Each point is reached from the start by the listed moves, each made 0, 1 or 2 times, or once backwards (-1), plus a little noise. Say if it took an odd or an even number of moves. Then give how often each move was made.
In the rows, 128 means zero.

Moves:
(1): [134 128 133 132 141]
(2): [164 134 101 137 146]
(3): [133 138 110 135 147]
Start: [122 128 119 131 134]
Points:
[157 144  69 143 158] => odd (-1, 1, 1)
[192 139  65 150 170] => even (0, 2, 0)
[124 117 143 128 128] => even (1, 0, -1)
[145 149  93 151 198] => even (2, 0, 2)
[139 137 111 145 179] => odd (2, 0, 1)

Moves:
(1): [134 146 128 101 130 125 132 112 129 137]
(2): [120 123 152 123 131 127 107 151 119 147]
(3): [114 132 130 121 127 131 130 129 139 125]
(4): [124 130 150 139 125 143 144 108 130 131]
(5): [135 131 121 125 131 149 110 121 117 120]
(6): [134 124 132 125 145 126 140 122 133 116]
(7): [130 140 128 143 132 122 134 128 121 118]
(8): [133 132 139 127 115 108 120 140 134 136]
(9): [127 136 138 125 119 134 127 140 123 114]
Start: [121 123 132 127 123 135 127 131 132 128]
Points:
[121 172 172  95 182 188 106  81  95 139] => odd (2, 2, 1, 1, 2, 1, 2, -1, -1)
[109 117 194 163  89 163 100 178  98 129] => odd (-1, 1, -1, 1, 0, -1, 0, 0, 2)
[109 160 224  85 125 118 169  97 160 172] => odd (2, 1, 1, 2, -1, 1, 0, 1, 0)
[119 156 212 133 113 136 139 109 127 159] => even (1, 1, 0, 2, 0, 0, 1, 1, 0)
[ 99 138 225  80 111 170  64 119 142 196] => odd (1, 2, 2, 2, 2, 0, -1, 2, -1)
[129 117 155 145  88 213  79 140  93 102] => odd (-1, 0, -1, 1, 2, -1, -1, 0, 2)
[147 171 156 109  89 141 164  53 138 156] => even (2, -1, -1, 2, 0, -1, 0, 1, 0)

Moves:
(1): [133 128 129 133 125 131 128 146 123 133 128 123 133 124 141 126 119 126
 130 124 126]
(2): [145 130 140 134 133 135 122 124 108 127 125 134 133 128 125 123 120 126
 129 124 122]
(3): [134 112 127 124 123 136 125 122 124 126 129 129 130 126 134 128 115 122
 134 128 130]
(4): [127 145 121 127 130 136 126 129 135 132 127 136 128 137 122 126 118 124
 123 121 120]
(5): [144 123 139 133 121 130 115 133 116 125 136 135 132 118 122 136 123 132
 126 120 128]
(6): [135 122 132 130 130 132 131 115 125 120 129 125 127 129 123 131 124 122
 125 126 133]
(7): [127 129 141 121 130 129 139 119 137 136 124 124 131 132 122 130 125 129
 127 130 133]
(8): [131 136 126 128 132 122 119 123 131 130 132 140 119 121 121 128 133 123
 124 124 119]
(9): [134 127 128 138 129 122 128 137 125 136 124 126 130 127 125 134 136 137
 136 124 131]
(10): [121 133 131 127 126 129 136 136 127 136 126 128 127 133 125 125 130 128
 130 125 129]
(11): [133 132 128 123 128 129 130 129 129 131 126 131 132 128 127 132 138 123
 127 127 126]
(12): [128 132 135 135 123 115 138 124 126 129 124 129 131 130 128 135 137 134
 129 126 131]
(13): [129 138 128 117 123 127 137 129 124 135 125 121 129 131 125 121 123 127
 125 121 123]
(14): [124 132 124 140 131 121 133 130 130 130 117 135 125 118 116 130 139 137
 120 125 135]
(15): [126 131 125 127 126 137 136 145 119 138 137 120 148 133 142 115 122 122
 128 116 124]
(16): [123 134 122 129 133 124 141 143 135 132 128 127 130 132 124 121 129 130
 131 128 126]
(17): [135 130 134 141 121 126 130 123 128 134 127 131 116 119 123 131 134 141
 133 136 139]
(18): [127 131 120 137 127 123 129 147 138 136 126 128 131 135 123 117 137 129
 123 129 124]
Start: [122 116 130 123 124 111 128 128 127 117 132 134 115 132 129 134 123 131
 126 126 127]
Points:
[200 100 166 137 124 159 101  49 110  86 120 185 102 100  97 179  73 109
 117 126 145] => odd (1, 1, 2, 2, 1, 2, 1, 0, -1, -1, 2, 0, -1, 1, -1, 0, 1, -1)
[154 177  98 160 134 124 132 249  77 186 127 136 159 140 130  58  94 134
 124  58  76] => even (1, 2, 0, 1, 0, -1, -1, 1, 2, 0, -1, -1, 2, 1, 2, 1, 0, 1)
[125  95 135 124 100 149 179 176 150 156 143  90 149 163 168 105  53 121
 146 123 145] => even (2, -1, 2, 1, 0, 1, 2, -1, 0, 0, -1, 0, 0, -1, 1, 1, 1, 1)
[143 174 141 156 129 138 172 197  94 144 149 131 168 165 123  97  74 120
 114  66 106] => odd (1, 1, -1, 2, 1, 2, 0, 0, 0, 1, -1, 1, 0, 0, 2, 2, 0, 0)

Moves:
(1): [116 135 115 137 126 121 120 120 111 127 131 133 133 133 130 126 128 118
 125 137 125 130 139 141 125]
(2): [133 114 120 144 126 114 148 130 108 133 123 138 138 136 130 135 117 119
 140 127 130 123 131 135 115]
(3): [134 123 125 128 129 129 120 127 138 128 128 132 120 127 138 134 126 127
 125 125 118 136 129 134 125]
(4): [111 120 121 134 116 120 123 120 133 116 125 143 134 125 120 130 138 123
 119 124 128 121 123 127 123]
(5): [133 119 125 125 123 119 136 134 130 107 136 127 133 116 119 127 123 132
 112 125 142 138 120 143 120]
(6): [127 121 129 132 135 132 121 128 149 123 132 123 135 128 118 130 123 136
 123 128 146 116 125 129 134]
(7): [120 127 113 132 126 129 127 130 130 130 122 126 123 117 125 129 136 127
 123 136 124 126 128 122 127]
(8): [136 118 131 128 118 137 134 119 126 112 139 125 122 129 116 122 137 130
 125 144 130 121 125 131 131]
(9): [125 129 126 137 121 123 132 129 134 128 124 124 110 134 118 135 114 137
 116 114 133 131 120 118 135]
(10): [134 118 122 118 122 135 135 136 125 128 138 122 108 125 132 132 126 122
 142 115 120 129 135 131 133]
(11): [131 123 134 121 127 127 138 127 134 133 125 127 125 124 131 128 126 135
 115 126 133 109 124 123 113]
(12): [124 125 135 136 114 127 125 140 143 127 127 139 137 141 126 151 130 130
 123 145 138 125 123 140 132]
(13): [126 135 124 115 121 108 114 127 140 131 148 136 106 130 123 132 117 133
 131 132 139 120 123 126 138]
(14): [126 120 133 137 136 132 123 126 125 128 128 139 133 126 128 134 128 133
 115 134 132 129 127 133 137]
(15): [114 120 133 129 121 127 119 135 124 132 131 143 139 130 143 125 127 122
 125 134 132 130 123 127 120]
(16): [109 126 135 140 129 110 117 114 127 130 130 142 134 141 138 126 140 103
 118 130 129 130 122 141 127]
(17): [121 134 134 134 128 127 132 128 122 133 125 133 133 130 135 121 123 131
 135 139 120 131 129 133 129]
(18): [126 127 133 137 124 128 122 126 120 133 126 132 145 124 132 117 131 124
 130 126 131 119 126 133 134]
(19): [120 124 110 128 143 118 105 147  99 121 121 144 126 124 136 119 116 110
 136 134 124 124 135 138 129]
(20): [130 129 148 129 125 134 135 124 135 134 137 120 135 119 125 131 127 122
 119 132 126 140 133 133 112]
(21): [126 130 134 134 121 150 124 122 120 144 117 135 124 118 126 133 130 128
 136 128 136 125 129 138 128]
(22): [133 133 133 131 133 118 129 127 137 121 112 137 124 126 132 127 135 129
 123 130 145 145 141 121 128]
(23): [127 117 140 117 124 142 131 124 120 131 125 120 138 119 137 127 115 131
 120 132 133 129 120 122 130]
(24): [115 144 134 133 123 120 138 113 135 127 141 137 138 128 131 130 129 114
 116 132 141 108 118 117 118]
Start: [130 130 139 127 114 127 139 125 121 122 142 120 142 146 130 126 123 124
 120 138 133 131 118 125 111]
Points:
[109 123 231 124  36 209 129 112 229 181 142 154  91 126 165 249 137 114
  78 117 150 194 106 114 110] => even (-1, -1, 2, 1, -1, -1, 0, -1, 1, 2, -1, 2, 0, 1, 1, 0, -1, -1, -1, 2, 2, 1, 1, 1)
[123  72 114 177 144 215  96 119  30 146  81 111 139 107 108 107  87 158
  76 131 155  87 100 149 153] => even (1, 0, 0, -1, 0, 1, 1, 1, 2, -1, 1, -1, -1, 2, 0, 0, -1, 1, 1, -1, 2, -1, 1, -1)
[ 84  15  88 148  26  54 145 118 184  96 222 185  96 142  95 170 137  97
  94 120 219  38  43 173  90] => even (-1, 2, 0, 1, 2, 2, 2, 1, 0, 2, 1, 0, 2, 0, 2, 2, -1, 0, -1, -1, 1, -1, -1, 0)

Moves:
(1): [135 122 123 109 134 120 138 124 131 125 123 126 132 123 130 131 139 122
 118 126 130 139 125 128 128]
(2): [132 130 133 137 137 126 123 128 125 148 122 129 117 122 134 135 126 129
 107 113 125 132 141 126 133]
(3): [124 138 128 136 125 128 125 134 130 145 119 129 141 127 131 124 120 121
 118 123 128 138 135 127 120]
(4): [125 132 141 132 129 134 120 121 135 137 119 141 142 126 129 124 124 137
 129 136 120 132 145 122 134]
(5): [134 128 124 110 143 134 126 143 128 104 123 125 134 141 132 110 110 110
 117 120 118 118 122 123 118]
(6): [125 138 147 142 149 132 121 126 117 125 107 137 124 127 119 118 133 121
 122 108 116 120 139 138 118]
(7): [132 136 131 142 132 132 137 143 129 140 111 128 133 117 113 121 117 129
 126 123 135 129 136 129 128]
(8): [116 120 120 136 125 145 123 132 126 129 124 124 125 135 124 131 138 134
 117 136 132 129 126 122 124]
(9): [118 122 137 122 125 132 126 118 133 113 123 117 129 113 144 116 126 138
 114 131 121 129 118 145 126]
(10): [124 131 130 126 124 125 115 118 127 137 120 129 131 124 131 120 125 138
 132 132 141 136 128 123 126]
(11): [151 122 136 136 126 130 111 120 108 132 126 130 136 134 115 133 140 132
 123 148 128 133 146 129 129]
(12): [144 122 127 121 131 112 114 148 127 120 125 130 123 121 143 125 153 118
 115 142 129 130 120 126 134]
(13): [133 132 104 139 137 119 142 129 116 142 129 120 133 139 125 134 141 141
 128 131 121 127 125 116 136]
(14): [130 134  99 134 134 123 126 113 128 123 116 121 133 133 127 124 128 124
 125 130 122 131 122 128 137]
(15): [127 128 129 131 127 120 129 129 133 129 138 136 126 133 128 116 135 131
 128 123 132 126 137 131 113]
(16): [123 131 144 129 128 137 122 118 121 138 136 128 113 145 107 108 130 121
 132 117 130 136 132 130 140]
(17): [107 118 133 127 125 118 115 127 131 110 141 122 142 116 125 129 134 131
 121 136 120 121 129 124 129]
(18): [124 124 129 123 130 119 140 131 132 114 130 114 135 123 146 129 119 116
 130 143 140 128 127 138 133]
(19): [123 142 131 139 121 145 123 136 140 136 136 109 139 127 129 121 127 124
 125 120 134 143 154 112 126]
(20): [135 155 138 123 124 149 125 131 124 134 118 149 129 123 125 137 117 134
 123 121 129 126 143 124 133]
(21): [114 105 110 112 122 128 113 138 128 129 115 129 143 127 111 119 132 147
 134 121 130 132 127 131 144]
(22): [121 129 124 133 126 132 135 135 126 122 139 117 124 119 131 122 119 121
 135 136 132 139 131 130 119]
(23): [125 120 115 135 126 117 159 136 122 118 121 116 131 117 133 128 123 106
 123 107 118 121 123 114 144]
(24): [132 123 128 123 137 138 125 125 130 115 130 142 128 130 133 131 128 139
 132 117 129 126 111 134 128]
Start: [120 122 134 130 120 128 107 117 112 140 138 125 141 132 126 107 123 135
 116 118 119 130 130 126  99]
Points:
[ 76 121 102 102  27 191  76 217  97 177 120 100 173 136  92  43  70  81
 136  93 157 193 163  38 131] => odd (-1, -1, 2, 0, 1, -1, -1, 1, -1, 2, 0, 1, -1, -1, -1, 1, -1, -1, 1, 1, 2, 2, 2, -1)
[ 43 149 110 243 158 149 155 136 112 159  75  24 183 118 107  31  97 108
  72 116 132 154 198 149  53] => even (0, 0, 1, 0, 0, 2, 2, 2, 1, 0, 0, -1, 1, 1, 1, 0, 0, 2, 1, -1, 0, 1, 0, -1)
[ 74  96  56 102 143 155  91 113 100  26 181   7 212 152  95  41 120  95
 122 141 136 192 116 117 151] => even (1, -1, 0, -1, 1, 0, 0, 0, 0, 0, 1, 0, 1, 2, -1, 2, 2, 2, 2, 0, 1, 2, 0, 2)
[104 185 157 157 149  50  63 135 118 215 161  86 148  61 189 130 184  78
  41 142 122 219 196  82  78] => odd (2, 2, 2, 0, -1, 1, -1, -1, -1, 1, -1, 2, 1, 0, -1, 0, 2, 0, 1, 0, -1, 2, -1, -1)
[109 148  65 180 137 200 134 151  81  59 123  49 219 121 102  73 125  86
   9  77  95 161 180  81 126] => even (1, 0, 1, -1, 1, 0, 1, 2, 1, -1, 2, 0, 1, 2, 1, 1, 2, 1, 2, 2, 0, 1, 2, 2)
[ 41  67 122 158 120 119 134 143 107 179  56  84 213 120  86  64 114 167
  93  84  99 125 162 131 130] => even (0, 0, 1, 1, 0, 1, 1, 1, 1, 0, 0, -1, 1, -1, 0, 0, 0, 1, 0, -1, 2, -1, 1, -1)
